Each row is a point. Before rounding, the points of a table are all equally far from one centre. They may lie mostly on one side of it. Write the centre, to within rounding.
In the rows, zero is written as 128.

Points:
[[120 122]
 [126 179]
 [132 164]
 [126 129]
 [132 143]
 [100 200]
 [ 73 200]
 [ 95 108]
 [ 52 121]]
Centre: [ 86 154]

Points:
[[ 65 158 130  56 161  84 106 154  97  89 160]
 [112 192 160 113 152 159  96 144  74  92 169]
 [116 206 136  93 112 148  89 156  92  83 112]
 [115 184 115 111 190 113  60 124 135 127 114]
 [200 206 150 134 125 121 119 149 104 141 126]
 [155 213  96 149 134  80 127 101 119  97 126]
 [160 213 112 106 137  49 113 168 138 111 123]
 [152 106 201  92 158 107 122 160  75  82 214]
 [159 214  97 121 167  68  83 149 122  84 136]
 [183 171 103 179  87  69  87 150 115 119 163]
 [128 182 105  56 154 107  94  96 104  61 146]
 [187 107  99  99 149  87  71  83 105 159 114]
 [114 136 103  76 153 143  50 164  83  92 159]
 [159 154 122 125 151  97  75 128  48 155 196]
 [169 163 184  64 161  94  86 177 101 146 176]
 [184 109 130  63 143 138 102 115  81 161 134]]
Centre: [142 126 151 120 130  85 102 134 105  98 133]

Points (28 x 24):
[[115 162 101  73 114 114  87  61  86  95 108  65 126 115 187 109 134 130
  149 212 100 112 156 115]
 [133 117  72  87 220 139 117 165 129 136 150  97  72 112 157  96  90 163
  180 172 141 127  94 106]
 [146  81  56 124 138 137  57 119 118  71 165 108 167 113 148 165  72  78
  186 143 122  60 119 105]
 [106  59 141 186 150 158  88 130  88  64 171 114  93  82 214 132 122 135
  186 186 129 150 138 143]
 [125 144  81 156  78 159  81  99 116  72 145  99 187  37 140 112 139 121
  178 162 141 127 144  89]
 [145 125  60 106 188 114  69 127  79  63 162 116 120 132 113 119  77 203
  160 116  67 160 113 105]
 [ 96 104 104 114 130 144  72 140 101 110 176  84 205  80 144  88  66 160
  144 128 136 123 153 111]
 [205 138 133  97 189 151  62 113 139 190 160 110 138  79 179 157 125 119
  174 115 112  73 100 169]
 [118  58  88 116 146 149 112 176 126  94 128  58 126  89 165 105  92 125
  243 145  96  94 123 179]
 [126 190  93 102 187 202  41 137 110 146 100 126 161  98 143 104  90  99
  172 135 116  94 124 155]
 [114 102  82  60 162 138 155 150 158  90 111  61 153  75 177 118 128 146
  183 174  60 130 135  99]
 [ 70 132  79 188 140 107  84  91 137 112  87  89  46  82 168 143 108 174
  178  80 127 129  95 101]
 [125 141 114 129 203  85  55  89 108  91 101  79 119  84 148  76 109 113
  216 186 136  87 115 110]
 [200 123  98 136 175 134  68 148 110 148 133 127 179  86 159  38 117 119
  141  88 115 133 141 126]
 [150 124  80  89 221 120 114 129  83  58 181  85 146  41 140  94  99 103
  155 134 130 171 121 170]
 [126 124 164 115 191 108 128 102 142  96 183  31 132 109 148 186  90 171
  194 105 121 169 140  99]
 [100  64  74 172 179 156 107  52  97  97 135  38 134 154 180 139 125 147
  117 137 146 134  94 116]
 [139 112  57 135 153 131 104 128 133 169 137 143 147 135 239 107  92 104
  165 165 144  96 116 142]
 [154 167  85 127 148 125  85 113 113  52 108  48 127 105 167 161  55 143
  199 172 124  92 133 108]
 [ 97 133  98 139 101 100 133  65 106  62  81  56  83  78 150  73 113  74
  167 106 117 156 118 104]
 [159 172  78 121 126 173  75  89 129 130 142 142 132  61 197 125 114  87
  236 123 116 124  89 178]
 [119 130 147 143 205 125 122 128 149  70  87  66 129 119 153  53  79 119
  176 194 100 110 126 181]
 [117 138  56  93 191 113  94 110 128 130 145  91 139  87 226 140 126 103
  217 130 140  93  48 154]
 [124 157  80 120 169 106 155 138 145  82 121 110 164  97 193  96 178  84
  142 129 138 110  55  57]
 [165 148 131 103 221 110  62 114  61  83 145 126 196 111 171 113 109  74
  155  84 139 127 119 159]
 [172 186 130 127 152 144  75 121 129 150 133  48 129  88 118 150  78  75
  137 145  89 122 169  69]
 [129 138  98 134 131 182  37 119 106 134 138 103 135  84 225 124  88 131
  130 176  99 115 116 220]
 [213 116 102 105 142 115  79  63 143 108 139  95 193 137 194 113 158 143
  154 165  94 170 171 132]]
Centre: [126 127 115 135 146 120  92 128 133 104 132 102 123 115 139 141 144 115
 147 128 107 141 109 148]

Points (30 x 24):
[[131 138 184  79 109 125 145  62 117 120 131 186 114 111  99 167 123 132
  125 115 115 136  64 161]
 [138 155 171 146  67 106 123  51 132 138  60 159 139 115  81 101 156 119
  140  62  86  93 119 131]
 [108  93 171 130 110 115 157  76 139 123  98 188 162  74 147  54 155 115
   86  31 104  70 124 149]
 [145 168 240 152  97 107  99  98 158 125  71 121 104  58 113 128 138 141
   75  95 116  44  72 149]
 [124 135 125  70  94 117 108  84 133 109 113 127 140  44  98 159 200 175
   92 102  93  58  80 157]
 [120 199  87 106  60  91 123 115 185 113 106 173 142 101 130 118 112 133
  122 132 112  55  89 163]
 [ 97 189 144 136 116 148 118  93 115 132 103 117 116 134 130  61 128 129
   97 104 121  30  75 233]
 [ 96 113 126  84  97 156 172  58 127 113 120 156 193  53  69 143 146 149
   96  92  93 102 133 189]
 [188 164  99 111 118 130 138 102 190 114 105 150 134  27 121  91 151 138
  120 118 128 137 135 214]
 [128 161 116  67  76 119  98  47 120 101 123 114 181 103 135  47 105 140
  108 114 106  66  76 111]
 [123 118 143  55  93  99  76  99 159  87 108 125  86  47  70 138 121 129
   92  86 119  86 151 179]
 [129 151 116 104  83 129 102  49 114  54 124 150 141  68  88 108 108 112
   75  96  55 120 105 153]
 [114 130 161  68  96  92 107  43 137 101 128 100 141  93 171  61 127 175
  132  93  74  47  99 191]
 [160 134 227 112 113  98 131  87 100 189 124 155 170  56 102  94 143 136
  111 107  96 137 111 142]
 [ 98  96 216 142 107  95 107  84 144 166  77 119  91 112 154  72 144 206
  122 105  94  77  43 120]
 [ 99 165 163  90 105 146 124  57 106  97 135 129 180 120  94 167 142 137
   71  97 115  34 106 118]
 [113 162 177 112  57 122 142  84  97  95 130 157  95  80 117  93 126 159
   43  96  91  64 178 188]
 [170 143 147  98  60 104  96  58 166 121 116 208 104  78 120 120 100 195
  124  88  71  63 118 139]
 [190 148 154  97  96  90  94 141  96  53 109 164 193  67 143 129 115 189
  129 120 105 142  77 151]
 [142 109 177 123  64 160  86 119 121 149 143  71 156 120 112  89  72 123
   73 116  95  99 145 228]
 [ 97 169 144  93  84  88 120  71 106  92 103 166 123 132 151 112 127 186
   43 137  89 136 113 132]
 [125 155 156  59  67 158 101  91 128 112 156 129 166 111  87  71  63 131
  102  68 157  77 116 199]
 [134  94 202 105 118 154 134  54 129  95  39 145 145 115 111 127 109 132
  123 141 103  17 155 149]
 [147 101 173  54  90  97 140  83 153 105  99 161  88  45 164 116 150 175
  109 100  97  57 176 148]
 [158  61 147 131 129 143 114  38 142 113  75 187 153  80  90  93 139 100
  127 118 106  76 139 130]
 [185 192 151 135 122 149 129  51 103 162 105 160 162  94 103  95  82 144
   91  94  81  55  80 104]
 [172 133 142  80 114 139  94  88 148 127 104 165 124 111 185  95 162 107
  131 147  82  80 196 159]
 [136 141 110 162  75 132  85  65  86 141 142 173 113 117 117 111 172 172
  126 127  94  92  64 194]
 [199 127 132 116  55 164 100  57 154 128 145 215 161  68 131  83  93 142
  149 130 113  81 127 136]
 [148 144 167  91  83 124 113  49 134 121 127 180  93 115 120 104  61 145
   62 116 117  65 122 190]]
Centre: [104 135 151 141 122 166 107 124 130 117 111 127 134  74 142 108 104 174
 132 105 120 100 129 136]

Points:
[[ 80 144 126 168 100 183  96 131 146  92 142  86  96 132  80 124 148 146
   55  90 215  55 113 127]
 [ 91 141 103 183  78 176 134 136 150 108 157  84 111  85  68 102 172 124
   49 126 224 109 116 136]
 [ 88 146 122 181 118 155 107 130 138  80 150  74 142 109  84  81 159 107
   40 129 231  94 125 127]
 [103 158 124 204 114 192  97 155 129  66 142 110 125  83  97  87 150 124
   61  83 203 103 112 121]
 [ 86 131 127 197 109 203  81 123 153  88 176  63 112  87  74 123 151 115
   65 117 191 120 112 123]
 [ 74 141 127 205  93 178 108 142 149  82 124  89 116  81  95 106 142 118
   50 101 177 113  87 135]
 [ 93 182 152 185 104 164 109  96 165  93 149  80 139 142  63 105 153 100
   47  98 215  83 111  91]
 [ 93 145 120 223 115 166 115 114 157 118 128  76 123  79  86  97 123 126
   60 131 233 130 115 130]
 [106 175  90 199 102 163 111 154 151  88 121  94 133  73  78  70 130 124
   43 112 210 140 121 154]
 [113 153 133 211 101 159 105 122 139 117 139  70  79  61  92 110 153 135
   54 122 200 102 102 120]
 [ 70 157 138 189 110 164 115 148 121  90 113 100 146 117 120 116 147 133
   57 149 208 110 144 114]
 [ 64 135 135 178 130 165 128 157 130  86 144  88 150 100  77 105 160 126
   40 138 193 123  93 105]
 [ 92 179 114 176 114 183 103 125 147  76 110  89 114  64  65 105 148 146
   70 145 202 103 111 114]
 [ 72 139 115 171  88 170 120 156 130  93 141  73 107 108  79  83 144 135
   44 115 174  85  94 147]
 [ 95 163 121 178  72 186 116 136 156  75 139  99 141  99  88  88 116 145
   48 130 191  85 117 153]
 [103 150 128 203  91 164  93 145 153  91 117  86 131  92  82  62 150 116
   49 131 203 117 122 100]
 [ 85 179 104 197  87 148 111 138 122 112 123  84 149 101 115 110 137 150
   20 143 182 107 101 119]
 [110 152 127 217 100 167 109 135 146  82 138  81 130 118  97 121 182 175
   50 131 169  98 134 119]
 [ 92 172 138 174  87 150  96 119 150 118 121  74 154  97 107 137 172 149
   79 141 207 111 137 120]
 [ 78 134 116 200 108 135 104 163 128  80 150  88 105 111  81 104 105 146
   62 134 201  83 102 120]
 [ 78 177 113 162 109 181 130 142 151  74 125  77 117  75  70  92 157 114
   44 126 215 112 111 134]
 [106 168 120 185  85 191 116 136 160  98 163 102 150  82 125 109 150  95
   32 130 202 123 137 153]
 [ 82 155  88 179  96 155  76 147 139  87  96  98 144 100  72 110 144 157
   59 121 208 111 110 120]
 [ 92 194 111 207 101 169 101 129 139  74 124  66 111  82 100 105 147 150
   60 140 173 119 135 133]
 [ 98 159 117 224  91 163 116 151 121  98 161  93 132  83  82 108 156 147
   52 122 194 118 125 136]
 [ 89 140 110 190 126 156  75 143 174 107 157 116 127  84  92  68 134 144
   53 130 215 110 104 148]
 [105 155 141 210 107 165  94 164 155 120 133  91 158 106  80 112 138 160
   30 123 200  98 116 148]
 [ 88 182 124 202  75 156 132 135 145  75 146  62 142 125  82 107 150 143
   50 134 172  97  97 138]
 [ 96 157 108 201 110 194 119 118 132  78 133  90 139  78  88 107 143 133
   45 123 196 112 148 145]
 [ 92 176 118 212 136 172 109 131 134  92 151  80 101  69  55 103 161 119
   87 131 177 104 120 121]]
Centre: [139 168 107 154 129 161 115 136 155 116 146 102 109 140  95 123 127 122
  68 117 178 133 109 117]
